Each wall is flat, endless, passes through zero and stands at right angles to its row. A trip goes straight from one point to another. List the walls that it crosses, first one first.
In the rows, zero is written as 128.

Walls:
(1): [154  47]
(2): [79 95]
(3): [106 159]
(4): [121  88]
Trips:
[ 66 126] to [149 200] -> 4, 2
[149 121] to [114 136] -> 4, 1, 3, 2
[108 193] to [176 124] -> 3, 1
[170 143] to [160 117] -> 1, 4
[90 95] to [ 90 105] -> 3
[102  70] to [146 136] -> 2, 4, 1

Walls:
(1): [143 202 151 165 217 112  67 144]
(2): [147  82 146  89 178 100 178  70]
(3): [118  49  90 119 166 134 152 162]
(4): [ 98  62 139 128 142 127 135  77]
Trips:
[102 119 128 124 133 135  57 116] to [126 160  84 196 143 148  90 104] -> 4
[131 104  97 121  47 106 151  68] to [168  50 108 127 111  88 105 120] -> 3
[104  98 169  96 135 109 106 147] to [151 124 121 148  13  75 102 144] -> 2, 3, 4
[130 131 113 152 125 102 147 125] to [140 158 115 104 103  83 183 141] -> 3
[170 156  82 153 144 139 163 157] to [182 129  87 124  48 242 140 215] -> 1
[133 137 121 197 116 145 111 195] to [196 132 137 148  96 109 168 143] -> 3, 1, 2
[104  46 116 178 116 127 129 148] to [130 123 113 109 174 202 150  82] -> 2

Walls:
(1): [115 122  50 119  93 128 120 132 194 106  94 102 132 203]
(2): [121 153 161 193 100 137 176 169  74 121 179 182 140 136]
(3): [102 249 104 128 113 150 107 115 156 126  71  77 103 111]
(4): [159 140 130  97 107 155  66 132 157 119 122 161 188  73]
Trips:
[167 140  81 135 153 107 115 149 138 164 152  67 136 202] to [144 110 132 150 181 100 171 145  90 118 178 125 149 200] -> 3, 2, 1
[121 133 135  94 117 180  84 180 146 104 106 173 106 122] to [149  93 112 126  72 149 127 156 203 121 119 171 174  98] -> 3
[ 39 161 134 156 161  69 180 127 126 106 149 142 112  70] to [165 160  92  61 145  88 103 171 168 163  88  55 152 164] -> 2, 1, 4
[ 84  58 169 146 144 165  63 159  96 136 149 106 121 108] to [ 58 146 136 111 115 121  99 133 164 141 142 182 152 144] -> 1, 3
[115 125  75  98 149 148 117 130  86 140 172 173 162  90] to [ 90  99 138 135 147 102 166 192  66  79 207 143 131  99] -> 4
[ 64 136  89  84  68 155 162 178 159 101  95 159 163 130] to [ 68 212 180 144 150 149 115  99  83 111 143  60 159 103] -> 1, 4

Walls:
(1): [158 135 164 215 141  77  93 145 169 114 130 106  99 108 135 140 105  92
 173 121 125 143 109 121 141  82  63 144  53 145 121  60]
(2): [152  44  85 148 109 145 146 102 142 114 112  91 143 103 100  79 239 130
 117  76 122 158 182  95 107 111 118 168 129 135 121 122]
(3): [115  59 184 128 169 150 104  82 136 193 108 165 147  84  78 159 143 112
  55  49 147 137  89 156 149 127  14 160 122 147 160 101]
(4): [101 122 117 101  80  94 151 134 104 141 133 197 230 119 146 145  80 144
 132 155 173 180 104 190  69  94 104 112  45 203 163 133]
(5): [134 177 118 136 155 161  37 134 194  31 189 121 109  91 179 174 128 151
 167  76 165 119 112 147 164 154 123 126 216  58 154 151]
Trips:
[ 90  48  67 108 179 148  92  28 156 131 181 176 137  88 122 174 141  81
 129 111 143 145  97 131 113 166 158 172 111  37  99 172] to [115 147  83 195 101  98 141 163  97 185 171  98 118  86 140 150 135 180
 102  79  94 144  63 155 137 158 132 179  54 187  95 168] -> 4, 1, 5
[108  71  95 169 123 163  72  68  33 109 152 145 144  19 117 112  93 128
 148  97  60 134  91 131 100  99 170 115  80 163 144 121] to [151 217 165 139 134 121 122 164  93 173 114 115 141  85  93  86 124 135
 185 143  78 126  95 164  60 156  98 117 155 184 148 139] -> 2, 3
[160 136  79 129 147  88 155 120  91 106 146  51 108  74 148 106 121 114
  57 145 123 105 123 106 131 123 147 130  61 179  88 115] to [121 117 160 118 173 166 126 133  76 141  83 117 187 185  69 106 135 173
 136 163 106 135 183 111 150 244 151 148 212 130 101 140] -> 1
[126 109  47 216  77  59 206  93 200  81 211 160 120  96 166 119 114  89
 154 128 158 124 127 109 122 200  78  69 138 197 148 107] to [ 78 218  94  89 129 105  78 145  79 155  61 114 153 102 193 116  86 157
 114 114 130 145  66 114 158  97 146 108  75  87 107 119] -> 2
[109 137 127  96 124 146  99 159 163 129  85 118 157 172 160 151 136  94
  71 163 154  73 110 111 152 105  86 142 151 197 119 132] to [106 125 208  43  87 154 178 185 136  95  43 150 112 146 155 125 137 140
  81 117  49 139 154 136 137 110 188 188 175 114 153 164] -> 4, 3, 2
[111 150 149  83 163 144 182 148  86  75 118 151  78 161 177  82 118 162
 101 201 123  86 104 109  61 118 103  99  86 156 132 107] to [135 133  87 125  96  70 113 199 151 175  75 145 162  81 158 121  77 111
 175 189 109 193  99 161 171 165 107 153  89 141 171  71] -> 1
[ 71 103 121 214 151 114  29 153  93 155  98  69 158 184  99 180 171 107
 157 123 170 169 119 171 112 140 156 158 157 198 153 183] to [141 189 205 111 176 193 173 152 112 103 130 163  92 166  70 119 120 138
 106 145 140 155  87 146 119 120 147  88 141 104 176  62] -> 2, 1, 4

Walls:
(1): [105 119 122 160 135 160 131  84 160 180 132 105 172 117 135 218 126 124
 114 130 167 121 125 130  94 145  88 146 166 120 114  89 157 136 138 157
  93 171  76 104 158 125 130 100 161 191  69 132]
(2): [ 98 193 115  54 124 161 158 155 157 171 121 125  72 112 142  98 136 149
 115 146 125 136 107  53 101 131 134  97  85 116  83  74 114 118 125 134
 102  94  97 145 132  74 162 182 124 153 103  99]
(3): [119 112 122 123 153 137 171  73 172 154 105 117 147 163 165 141 136 103
  77 186 150 124  98 109 135  68 154 116  96 138  90 162 151 102  93 147
  56 132 114 103 174 137 186 131 119 109 185  83]
Trips:
[109 129 116 137 124 176 137 191 101  76  71  77 110  83  94 104 155 143
 125  88  91 180  71 103 140 112 140 111 124  93 139 129 179 119 158 149
 113  93 156 150 161 112 130 173 153  63 155 147] to [149 144 103  25 153  23  89  91 125 121 157 139 203 129  79 154 138 116
 138 151 114 102 108 100 109 175 154  88  77 192  88 121 185 171  54 136
 132  92 175 124 107 133 135 150 129 133 162 170] -> 3
[112 124  94 182 182  91 114 124  90 122 132 164 141 157 136 114 196  87
 157  84  90  94 174 125 108 130 141  79 167 103 172 174 110 138 137 120
 121 166 191  57 158 163 157 107 114 145 114 117] to [ 98  80 122  76 101 141 163  97 159  78 175 184 141 163 153 135 158 145
 142 119  91 132 104  92  91 145 101 111  75  55 157  68 108 157  68 127
 149 144 125 120 161 174  89 161 112 153  85 138] -> 1, 2
[177 131  93 119 107  56  98 142 150 156 191 127  94 136  94 128 166 192
 129 157  80 158 188 132 118 109 171  94 149 168  85 112 107 122 155 140
 153 109  76 112 107 249 126  98 103 135 178  74] to [ 74 110 146  61 169 121 128 191 131 158 153 145 104 193 152 132 144  99
 130 154 154 145 185 142 115  88 100 175  80 109 141  95 165 116 111  65
 154  95 161 120 105 124 117 139 138 188 123 177] -> 2
[ 91 132 165 151 144 101 154 165  79 148 136 188 119 146 123 137 175 188
 112 132 115 162 167 135 188 120 127 102 149 140 106 110 139 105  91 140
 205 150 101  68 118 172 133 114 148 144 126 127] to [ 93 152 148 147 135 142 153  91 137 138 122 121  75 171 122 158 138  89
 143 142  50  74 148 180 150 161 137 176 171 151 110 107 127 102 144 151
 107 121 110  77 106 125 143 126 152 119  99 131] -> 1, 3
[ 87 188 181 131  73 129 132  94 100 141 106 112 153 154 130 165  52 163
 141 125 167 100  75 100 154 101  98  35 108 128 128  63 185 174 111 158
 107 129 165 114 130  46  80 126 123  64  73 110] to [144 122 146 114 159  82  80 106  86  99 156 143 164 162 145 107 125 110
 154 138 152 159  90 165  81  99 132 104 138 180 106 150 116  48 109 187
 112 106 118 116 193 180  70 133 146 121 153 105] -> 2, 1
[ 75 145 152 176 123 126 133 124 134 147 133 147 110 128 141 125 103 125
 113  97 103 116 106 124 160  91 169 138 107 185 138 162 109  84  84 143
 133 228 117 105 126 125 132  97 171 179 148  95] to [ 91 128 113  88 152 191 114 100  57 166 152 115 167  79 137 167 128  99
 151 109 128 154  94 152 118 146 166 157 126 130 110 107 183 104 117 103
 121 139  64  93 184  90 100 103 106 122 156 114] -> 2
[128 157 122 166 144 118  78  91 146 142 152 166  99 139 111 138  97 130
 131 117 137 160 107 149 121 146 166 115 180 140  76 151 159 174 153 165
 163 103  99 153  98 155 148 133 124 113 176 181] to [145 116 106 107 126 154  73 167 134 140 137 174 138 152 142 131 126 147
 111 106 101 137 125 144 101 144 130  38 119 170 119 138 125 130 109 198
 167 122 104 134 179  58 123 162  97 127 129 100] -> 2

Walls:
(1): [121 170  99  75 149 123 109  89 126  88  78 112 180 155  94 134 156 168
 185  59 121 124 149 169 112  56 113  58 124  39 124  88  20  94  44 142
 128 131 187  85 120 100 134 134 172 100 102 101]
(2): [192 156 141 122 104  71 155 159  86 142 102 120 139 121 150  81  92 185
 109 131  83 136  50 102  94 161 101  33 123 109 189 106 134 109 134 143
 186  70 150  91  88  22 105 150 147  62 178 168]
(3): [193 161 120 128 148  80 124  97 109 112 153 137 185 145 113  83  73 139
 117  83 158  99 134  76 150 105 152 156 132  96  96 142 105  88  98 172
 112 121 152 145 182 198  96 108 174  97 148 144]
(4): [133 116  70 121 124  78 121 108 126  59 145 160 177 116 155 153 196 140
 161 100 110 140 116 129 118  84  17 217 108 116  85 112  81  92 181  95
 127 157  98 150 183 169 152 131 110 165  93 112]
(5): [156 173 159 150  67 172 129 129  94 133 190 152 151  83 156 173  23 117
  93 133 154  92  98 130 146 177 153 129 159 220 116  87  85 113 134 105
  92  96 159 101 154  89 115 153 146 158 124 139]
(6): [ 96 170 139 144 130  84 109 113 109 140  56 138 131 146 146 134 159  73
  96  65 102  84 187  63 157 161 232 147  91 120  98 134  90 124 125 131
 169  56 146 128 104 168 153 124 137  75 158  91]
(7): [142  73 104 116 153 162 158 178 131 185 203 216 221 201 168 159  73 143
 122 137 171  83  98 213  74 144 177 200 146  84 151 113 121  96 140 186
 115 180  92 101 191 141 113 129 181 140 166 113]
Trips:
[137 147 202 166 150 134 181 188  93 119 131 103  83 128   7 152 144 119
 152 135  81 109 138 133 116 193 149 119 127  84  72 142 222 125 106 141
 161 168 112  89 196  98  77 112 109 156  67 131] to [ 98  63 171 123 116 105  84  43 100 142 122 101 136 157 172 108 147 154
  90 173  75 127 201 162 136 131  87 113 102 137 115  79 162 164 164  84
  99 152 101 115  89 206 103 154  94 215 204 153] -> 4
[136  88 136 192 149 176 119  77 114 140 158 104 164  88 138 149 130 214
 144 106 143 105 164 140 106  95 137 202  85 138 126 104 201  95  63  67
 127 112 119  79  66  58 142  52 158 166 165  86] to [182  97 114 222  88 129 142 146 184 147 166 176 127 152 121  97 137 156
  78 100 113 166  99 128 158 146 156 192 128 173  48 100  96 169  94 161
 120 111 104 142 150 104 140 147 118 144 189 114] -> 1, 4, 3, 6
[ 93 107 197  76 188 120  88  90 185  45 134  91  77 125  77 104 151 109
  94 107 168 113 135 124  49 109 149 168  94  91 240 167 140  89 119 121
 148 171 140 113  61 149 160  78 163 118 120 108] to [147 113 100  93  78 103 157  92  81 196 101 101 107 118 158 118 104  88
 130 198 198 119 150 122 106 186 122 121 151 192 113 187 151 178 151 131
 165  84  91 107 108 167 195 135 115 144 116 120] -> 1, 5

Walls:
(1): [115 136  99  52 114 116 164 151 172 107 141 104  82 161 116 115 207  87
 175 106 113  88 109 183 102 122 124  98 158 103  78 129 125 134 120 108
  97  87 193 151 141  80 125  75 140  96 158 133]
(2): [101 195 131  78  45 121  95 129  76 122  78 109  58 158 111 173 145  83
 169 137 166 135  95 158 159  76 149 125 136  87 121  99 126  78 121 107
 153 178 155 137  51 101 115  99 166  97 102 117]
(3): [193  78 166 104 144 111  67 112 107 150  96 130 117  97  84  50 101 153
 102 102 182 147  85 192 127 108  34 117  36 103 158 123 107 176 140 123
  82 153 216 118 148 135 175  89 134 124 115 101]
(4): [131 104 130  88 117  88 139 126 168 103 132 176 108  70 127  32 166 181
 130 155 145 141 105 139 133  98 210  66  86 120 169 179 100  88 129 149
 130  96 105 143 109 131 129 137  98 143 168 132]
(5): [144 211 185 146 118 149 104 158 107 121  94 103 202  96  98 165 125 203
 154 157 119 158 118 134 159 111 106 126 139 103 113 140 114 117  94 127
  70 101 115  55 170  96 117  92 137 177 162 105]
(6): [175 119 114 149 128 150 140 163 131  84 111 117 110 183 181 213 165 172
 142 167 142 101 108 203 118 103 133 153 116 154 120  80 216  76 165 147
  99 176  89 228 126 128 103 109  48 137 103  92]
(7): [ 65  56 193 187  90 137  83 130 139 138 107 121  95  97 202  94 114 132
 113 103 133 139  85 177  96 190  94 148 120 113 132  43 153  52  71  92
 120 109  80  65 124 164 117 157 101 171 134 173]
(8): [ 93  48 165 133  79 147 114 130 138  79 190 158 162  68 122 153 143 132
  82  95  88  96 173 105 189  37 104 182 138 141 106 217 205 129 121  95
 230 120  64  91  89 161 147 143 103  67 157 157]
(9): [135  91  86 141  76 136  95 129 143 189 129 144 113  57 117  89  71  97
 192 117 170 160  54  90 152 154 165 136 117 167  90 152 131 109  79 161
 146 104  94 118 189  95  36 146 134 112 124  70]
(10): [ 55 149  76 138 141 178 150 133 196 130 147  86 103  87  88 134 137  66
 130  94 127 130 161 121 159  88  68 142 140 122  61 101 117 165 196 193
 166  84 103 173 199 106 154  83 151 156  25  89]
Trips:
[153  85  93 101  94 157 117 111 129 134 148 133 155 137  96 145 159  95
  98 147 187 112  79 126  55 105 183 129  75 147 142 190 144  62 147  80
 137 140 100 175  91 118  68 176  88 204  72 147] to [135 104 107 123 199  94 176 160 176 129 197 185 113 154 146 218 111 108
 159 141 119 113 187 139 154 119 106 133  98 132  95 178 133 120 181 125
 137 166 146 137 140  31  20 118 148 133 131 141] -> 7, 1, 10, 2, 4
[173 119 154 142 194  47 118 184 109 158  82 147  93 159 145 134 171 143
 104 148 144 114 148  87 131 201 122 169  76 151 144 105 123 118  77 106
 131  86 151 134 103 160 164 171 108 118  81 137] to [132 100  92 113 174 201 216 140 119 113  95 103 129 150 153 215  62  69
 106 176 159 136 137  83 143  78 154 114 149 116 213 158  66 106 169  83
 127 118 175  42 108 110 121 120 158 158 118 175] -> 6, 3, 7, 2, 5

Walls:
(1): [168 111 107 170 135 135  91 122  78 109 132 135 148 121 116 112 101 133
 126 124 178  96  74 131 106 161 144 160 129  91 116 164 172 123 187 157
 163 137 184 165 135 108 118 108  67 127 142 112]
(2): [128 112  84 133 105 110 140  72 137 146 110 117 122 156 116 108 121 106
 166 168  93 168 167 169 164 155 170 158 120 100 150 120 149 171 201 126
  85 132 138 111 162 163 163 127 133 106  84 142]
(3): [115  77 119 125 124  98 115 117  99 117 115 112 188 101 164 110 127 107
 119 111 128  92 123 155 146 162 172 140 128 100 139  88  71 170 133 100
 116 175 133 105 126 113  71 148 115 126 139 101]
(4): [141 107  91 146 127 161 125  85 126  45  90 122 178 115 103 140 120 170
 132 164 123 151 136 111 132  78 179 158 127 103 138 141 171 100 163 142
  72 212 101 146 136 155 114 108 146  92 139 136]
(5): [163  85 110  95 161 106  84 108 147 100  90 184 125 154 137 125  98  87
  83 146 105  93 116 140 136 197 140 131  87 163 107 156 154 169 139  95
  95 104 151 142 117 162  75  98 104 109 111 108]
(6): [ 43 102 168 113 179 137 142  88 151  33 124 116 104 114 187 154 126 136
 179 117 124 150 189  95 166 138 118 106  93  99   7  86 153 144 157 135
 189  68 138 130 132 108 147 172 114 148  99  86]
(7): [126 172 120 121 122 161 145 113 127 130 148  94 127  92 159 149 133 146
  96  56 135 116  73  78  63 126 134 100 135 118  99 116 145 208 162 131
 161 135 117  75 140 122 138 153  93 121  94 138]
(8): [ 82 139 115 148 126 127 122 149 153  89 141 104 116 187 155  90 135 130
 131 128 137 142 103 129  96 122 157 143 102 145 109 157 103 170 149 119
 138 139 127 107  91 110 136 169 112 136  49  98]
(9): [135 148  87 124 106  66 126  82 120 134 138 163 184 120 148 113 125  93
 122 103 114 141 120 110 122 134 139 101 138 155 108 128 122 154 153 167
 111 120 107 143 125 141 139 176 139  93 146 137]
(10): [147  85  75 159 148  76 114 108 105 175 160  91 111 137 174 175 153  86
 126 125 162 136 151 106  90  80 153  81 165 150  87  78  94 142 127 106
 168  89 143 134 137 140 157 132 147 165 102 152]
Trips:
[101 157 143 128 133 118 136 159 152  82  82 159 120 160  93  99 145 140
  75 122 105 135 134 138 130  82 161 134 175 129 102 164  93 107 119 133
 163 144 141 115 113 149 143 140  79 144 131  85] to [148 149 118 179 129 130 164 133 106  52 136 101 130 123 195 161 141 173
 159 139 127 163 133 108  71 116 134 164 155 134 110 139 166 160 136 166
 131 136 154 146 139 137 113 100 188 167 138 184] -> 1, 7, 10
[162 158 103 159 145 135 133 142  90 139 168 135 138 119 107 141 162 117
 170 126 107 113 142 116 110 111  97 155 130  95 131 130 161 133 204 103
 126 162 108  98 145 130 113 175 119 120 135 119] to [123  77 122 149 148 138  88  91 126 155 123 144 153 121 115 126 144 155
 133 192 100 103 168 142 120 127 127 113 136 136 152 138 138 166 135 137
 139 164 105 119 157 151  79 150  93 118 130 150] -> 5, 7
[ 74 116 120 100 107  79 131 128  95 127 127 144 107 130 114 136 113 142
  94 131 144 154 158  85 131 125 124 102 155 101 114 148 132 119  62  45
 169 131 149 156  93 104  95 111 103 116 138 136] to [101 133 199  99 131 101 111 104 143 132 138 105  53 127  97  81 148  50
 104 144 103 116 146  95 138 160 133 140 128 101 141 125 122  96 144 155
  65 167 149 121 135 161 151  96 186  67 159 131] -> 10, 3, 6, 2, 4, 9
[165 164 100 119 128 126 127 104 189  79 117 209 111 108 152 111 112 103
  95 146 155 171 136 150 121 148 100  81 132 132 107  60  95 100 120  58
  86 144 171  88 177 160  91 120 144 177 112 155] to [157 154 110  96 116 148 169 134 149 110  97 138 103 133 106 110 142  88
 126 109 130  65 117 118  84 137 148 142 150 125 170 140 157 173 137 128
 150 141 146 119 126 189 136  82 144 141 156 157] -> 6, 4, 7, 9, 3, 10, 1
